Each row of a before or after table is a point. The points were changed in one or more steps. Then noise was added and the rows were shuffled. The steps act on how far a point lies along the listed directions, d1 being the first. What was done? A step turns or swaps two directions, mirrors them in a line or flattens them onto one, adds a multiple of one to another, or multiplies one. Angles are multiples of 10 degrees, from the lower direction toward the higher: turns from -170 to 170, lines from 10 to 170 but not 90. Use the fewest steps. Two steps may share a direction if one is a turn and the other turns, adds or multiplies; they go together, in the order done. Otherwise the lowest direction goes first.

Directions:
(1): [ 0.21 -2.14]
(2): [2.14 0.21]
Before:
[[ 0.80  0.14]
 [ 0.17  0.07]
 [ 0.84 -0.34]
 [-0.51  0.02]
 [-0.40 -0.35]
 [ 0.52 -0.26]
 [ 0.04  0.06]
 [-0.26  0.00]
 [-0.36  0.76]
 [-0.29 -0.10]
 [-0.28 -0.42]]
After:
[[-0.84  0.08]
 [ 0.84 -0.70]
 [-0.41  0.01]
 [ 0.04  0.13]
 [ 1.38 -0.93]
 [-0.67  1.92]
 [-0.42 -1.03]
 [ 0.27  0.16]
 [-0.46 -0.23]
 [-0.63 -0.82]
 [ 1.28  0.29]]
Steps: multiply d1 by 2.5; multiply d2 by 1.6

Directions:
(1): [ 0.50  1.12 -1.79 -3.24 -0.82  0.87  1.34  0.26]
(2): [-1.64 -1.04 -0.30  1.42 -1.55  1.34  2.84 -0.64]
Before (9 x 8):
[[ 0.16 -0.18  0.05  0.54  0.20 -0.38 -0.14  0.12]
 [-0.48 -0.16 -0.59 -0.26 -0.88  0.83  1.31  0.00]
 [ 0.19 -0.09  0.32  0.83  0.18 -0.03 -0.17 -0.07]
 [ 0.55  0.28 -0.76 -1.14 -0.19 -0.02 -0.15  0.32]
 [ 0.10 -0.06  0.08 -0.13  0.47 -0.11 -0.30  0.00]
 [ 0.22 -0.33  0.57  0.68  0.48 -0.45 -0.68  0.10]
 [-0.02  0.03 -0.28 -0.19 -0.22  0.27  0.41 -0.09]
 [ 0.08 -0.16  0.21  0.25  0.43 -0.62 -0.92  0.04]
 [-0.16 -0.44  0.16  0.78 -0.01 -0.22 -0.23 -0.10]]
After (9 x 8):
[[ 0.71  0.01  0.09  0.01  0.43 -0.63 -1.20  0.34]
 [-0.03 -0.33  0.11  0.26  0.34  0.07  0.07 -0.20]
 [ 0.30  0.26 -0.22 -0.46  0.11  0.05 -0.11  0.05]
 [-0.41 -0.40 -0.38  0.40 -0.49  0.26  0.52 -0.16]
 [-0.03 -0.19 -0.16  0.42 -0.08 -0.08  0.38  0.02]
 [-0.36 -0.63  0.25  0.95 -0.20  0.06  0.50 -0.10]
 [-0.52 -0.59  0.26  1.01 -0.05 -0.20 -0.05 -0.23]
 [ 0.45  0.65 -0.67 -1.57 -0.07  0.30 -0.10  0.38]
 [-0.09 -0.08 -0.10  0.53 -0.22  0.34  0.55 -0.09]]
Steps: turn d1 and d2 by -80 degrees

Directions:
(1): [ 2.19 -2.12 -0.41 -1.40 -0.32  2.29  0.81  2.16  2.12  0.08  0.49 -1.00]
(2): [ 1.35  0.88  0.90  2.02 -0.02  0.35  1.15  1.79  0.01  2.20 -1.32  3.02]
(3): [ 2.46 -1.80  1.25 -0.10  0.52 -0.81  1.52 -3.59  0.11  0.39 -0.81  0.13]
Before:
[[ 0.33 -0.35  0.22 -0.25  0.03 -0.36  0.22 -0.84  0.06  0.40 -0.46  0.05]
 [ 0.62 -0.79  0.05  0.16 -0.02 -0.51  0.11 -1.08 -0.15 -0.21 -0.13  0.05]
 [ 0.70 -0.33  0.02  0.27  0.23  0.29  0.49  0.37  0.24  0.63 -0.66  0.64]
 [ 0.40 -0.46  0.22 -0.23  0.08  0.18  0.08 -0.24  0.53  0.01 -0.03 -0.47]
 [-1.02  0.41  0.25  0.24 -0.08 -0.32 -0.77 -0.20 -0.08 -0.27  0.28 -0.30]
 [-0.14  0.15 -0.60 -0.58 -0.32  0.59 -0.39  0.91  0.24 -0.36  0.38 -0.58]
 [ 0.15  0.07  0.46  0.53  0.33 -0.73  0.26 -1.37 -0.47  0.31 -0.64  0.14]
 [ 0.63 -0.80  0.14 -0.63  0.37 -0.23 -0.10 -0.52  0.39 -0.21 -0.02 -0.54]
 [-0.88  0.02 -0.49 -0.18 -0.29  0.12 -0.46  0.37  0.00 -0.51  0.45 -0.51]]
After:
[[ 0.08 -0.39  0.17 -0.06 -0.19  0.68 -0.27  0.82  0.77  0.01  0.31 -0.38]
 [-0.42  0.44  0.01  0.54  0.31 -0.53 -0.08 -0.44 -0.56  0.30 -0.65  0.65]
 [-1.35  0.71 -0.46  0.10  0.01 -0.09 -0.76  0.56 -0.34 -0.34  0.10 -0.65]
 [-0.18 -0.03  0.26 -0.06  0.17 -0.33 -0.16 -0.76  0.06 -0.15 -0.06 -0.43]
 [ 0.64 -0.91 -0.15 -0.22 -0.24  0.55  0.41  0.14  0.57  0.04  0.04 -0.24]
 [-0.72 -0.04 -0.49  0.06 -0.15 -0.51 -0.71 -0.30 -0.45 -0.68  0.37 -0.38]
 [-0.16 -0.25  0.00 -0.50  0.36 -0.65 -0.54 -0.76 -0.09 -0.49  0.05 -0.58]
 [ 1.31 -0.55  0.15 -0.27 -0.14  0.33  0.49 -0.46  0.31  0.21 -0.16  0.02]
 [-0.84  0.29 -0.22 -0.39 -0.11 -0.39 -0.48 -0.25 -0.23  0.01 -0.12 -0.28]]
Steps: turn d2 and d3 by 40 degrees; turn d1 and d3 by 110 degrees
